Each row of a before or after table is a point. The points were changed in one or more steps. Then noise was added and the rows were shuffled. The steps act on columns, c1 being the first. Write out the steps. A step turns or swaps two columns, mirrors them in a line or flattens them onto one, adds a multiple of one to another, or multiplies or shifts one. Angles are multiples of 10 degrees, from the lower column toward the higher: turns from -170 to 170, lines from 10 to 170 but not 90. Use the fewest steps. Two steps may share a column if one is a turn and the other turns, adds or multiplies; they go together, in the order done. Otherwise the lowest column goes first.
In the rows, zero is written as 100.

Before (12 x 2):
22  81
98  90
89  119
120  87
112  118
30  85
56  74
101  129
120  116
101  114
99  111
51  60
After, 12 rows:
35  146
103  76
101  108
65  135
96  85
65  157
113  77
98  91
39  138
123  102
82  84
95  76
Steps: mirror c1 and c2 in the line at 170 degrees

Before, 10 rows:
108  194  98  125
114  100  127  109
109  76  101  120
88  63  90  108
5  61  129  122
115  84  129  122
94  60  122  98
116  60  70  122
113  92  67  71
64  74  103  124
After (10 x 4):
101  75  89  86
101  126  86  64
103  108  93  66
102  119  111  86
96  116  99  76
98  124  110  66
99  110  106  101
95  123  99  192
103  121  103  76
98  100  106  63
Steps: multiply c1 by 0; swap c2 and c4; multiply c3 by 0.4

Before, 8 rows:
95  41  75  95  101  115  91  112
77  107  122  105  67  97  123  146
102  105  161  82  62  45  118  78
70  74  122  158  85  91  85  132
70  126  99  124  103  114  91  78
93  97  167  85  107  106  137  91
74  95  121  116  93  34  187  91
127  89  106  173  119  145  122  80
After (8 x 8):
85  75  113  114  115  36  112  127
131  76  68  41  89  93  99  60
96  104  68  75  84  68  134  60
173  111  59  91  79  139  116  126
80  98  121  101  102  112  132  121
104  127  50  62  108  105  85  119
89  59  27  100  67  129  96  85
101  59  73  70  136  62  181  139
Steps: mirror c1 and c4 in the line at 30 degrees; turn c2 and c6 by -30 degrees; turn c5 and c6 by 50 degrees; shift c3 by -50; mirror c7 and c8 in the line at 10 degrees

Before, 13 rows:
104  136  92  86  106  99  108  116  81  188  126
138  131  129  120  112  103  99  127  82  119  124
105  142  131  99  123  74  118  86  71  122  99
137  128  51  93  148  100  99  117  17  83  141
132  110  113  125  143  91  129  95  119  90  127
97  131  134  101  140  13  93  94  121  139  110
113  69  133  86  98  114  89  119  94  96  110
115  117  122  143  81  110  89  85  114  116  94
96  86  128  106  70  114  98  95  104  77  163
180  84  125  105  97  66  128  115  110  100  101
91  88  101  102  80  113  92  112  14  78  103
108  131  125  92  107  89  89  79  123  76  123
98  106  132  114  77  88  112  123  121  79  94
After (13 x 11):
109  96  110  87  99  102  94  117  93  197  133
127  114  105  123  100  63  20  116  109  96  97
119  68  110  130  101  83  93  86  73  137  111
129  87  81  119  102  84  68  95  127  94  119
93  87  111  132  102  7  103  93  124  148  99
87  88  69  135  100  107  85  84  110  121  89
91  106  97  101  101  138  108  113  20  76  132
98  70  89  51  99  119  63  116  35  93  168
89  129  122  126  100  113  87  118  99  85  112
115  88  97  133  100  84  103  122  118  83  88
97  79  90  137  100  105  63  126  90  128  129
88  62  115  121  101  79  93  78  129  89  113
99  104  105  128  103  106  104  95  124  74  158
Steps: turn c1 and c7 by -90 degrees; mirror c2 and c10 in the line at 80 degrees; turn c3 and c4 by 70 degrees; multiply c5 by 0; turn c9 and c11 by -20 degrees; add -0.3 times c9 to c6

Before, 10 rows:
114  88  77  86  76  125  140  142  95  90  107  63  103  94  94  129  96  120
100  80  109  123  92  96  133  105  109  101  76  77  83  89  88  130  77  95
72  74  92  76  78  94  104  100  97  81  75  86  101  106  125  92  116  81
75  93  107  77  91  89  124  85  87  111  103  62  117  94  112  124  90  121
99  102  60  117  92  106  140  116  86  101  64  77  119  85  96  98  96  120
118  135  92  109  147  72  92  136  106  121  109  167  100  107  94  96  123  142
137  187  108  109  142  120  112  134  106  115  108  80  86  90  108  111  120  110
98  87  102  102  127  124  128  88  126  89  97  76  120  110  96  115  98  114
79  88  117  98  99  90  132  136  85  70  92  72  127  84  109  94  105  107
84  189  132  41  168  96  98  87  153  139  142  80  96  90  60  57  74  10
After (10 x 18):
107  134  131  41  169  97  98  87  154  132  57  80  85  90  130  33  75  194
102  95  103  103  126  126  130  88  123  91  101  75  109  113  90  125  100  92
125  96  108  77  86  88  124  85  85  111  92  61  109  98  92  140  87  79
82  94  78  83  75  128  139  141  94  92  93  60  91  95  82  145  97  91
123  94  117  97  98  91  132  138  86  82  100  75  114  86  102  91  102  88
77  117  94  109  149  70  91  137  107  115  94  166  87  110  67  94  121  71
105  89  111  127  92  99  133  103  108  104  123  75  79  88  94  147  78  111
60  136  110  106  142  117  111  134  106  109  100  81  77  91  101  120  117  85
110  101  60  118  92  106  140  112  87  102  135  78  107  85  88  97  95  90
127  91  93  76  77  97  104  98  99  85  119  86  91  110  132  88  116  99
Steps: turn c1 and c11 by 170 degrees; multiply c2 by 0.4; multiply c10 by 0.7; shift c13 by -10; mirror c15 and c18 in the line at 160 degrees; multiply c16 by 1.6

Before, 8 rows:
102  116  123  101  118  87  91  71  108  73  79  103  76  91  91  117  133  101  122  111  95  132  128  112
113  116  96  91  88  101  121  85  120  75  122  110  80  84  99  110  107  98  105  101  109  121  129  124
119  120  102  107  127  72  137  76  95  81  85  105  98  90  116  124  142  85  124  94  106  106  90  96
102  95  97  96  77  112  102  78  99  65  114  114  93  82  115  126  118  107  106  123  91  123  112  139
83  106  76  108  107  139  96  136  103  109  119  123  135  101  96  89  92  100  106  109  70  95  86  97
80  115  79  97  73  133  94  123  87  115  118  90  123  85  103  90  103  114  81  118  90  90  88  97
71  94  62  95  126  114  85  125  100  113  106  101  131  100  77  81  100  128  71  121  73  100  76  116
104  100  113  130  111  84  103  61  57  57  83  65  123  139  116  86  112  110  97  93  117  87  131  104
After (8 x 24):
104  100  132  130  111  84  102  132  57  57  96  65  123  138  121  73  112  110  97  93  117  87  132  103
79  116  48  97  72  132  94  97  87  115  106  90  123  85  103  125  103  114  81  118  91  90  88  96
101  116  157  102  119  87  91  101  108  73  96  104  76  92  89  66  133  101  121  111  96  132  128  112
71  93  4  95  126  114  86  103  100  113  90  102  131  100  70  131  101  128  71  121  73  101  76  115
102  96  93  96  77  112  101  88  99  65  130  115  93  82  120  68  118  107  107  123  91  123  112  139
82  105  40  108  107  139  96  91  103  109  102  123  136  100  95  138  93  100  106  109  70  95  86  97
118  120  105  107  127  73  138  91  95  80  101  105  98  90  121  68  142  85  124  95  105  107  91  96
114  116  89  91  88  101  121  99  120  75  131  109  80  84  99  82  107  97  105  101  108  121  128  125
Steps: multiply c3 by 2.5; turn c8 and c16 by 120 degrees; add -0.5 times c16 to c11; multiply c15 by 1.3
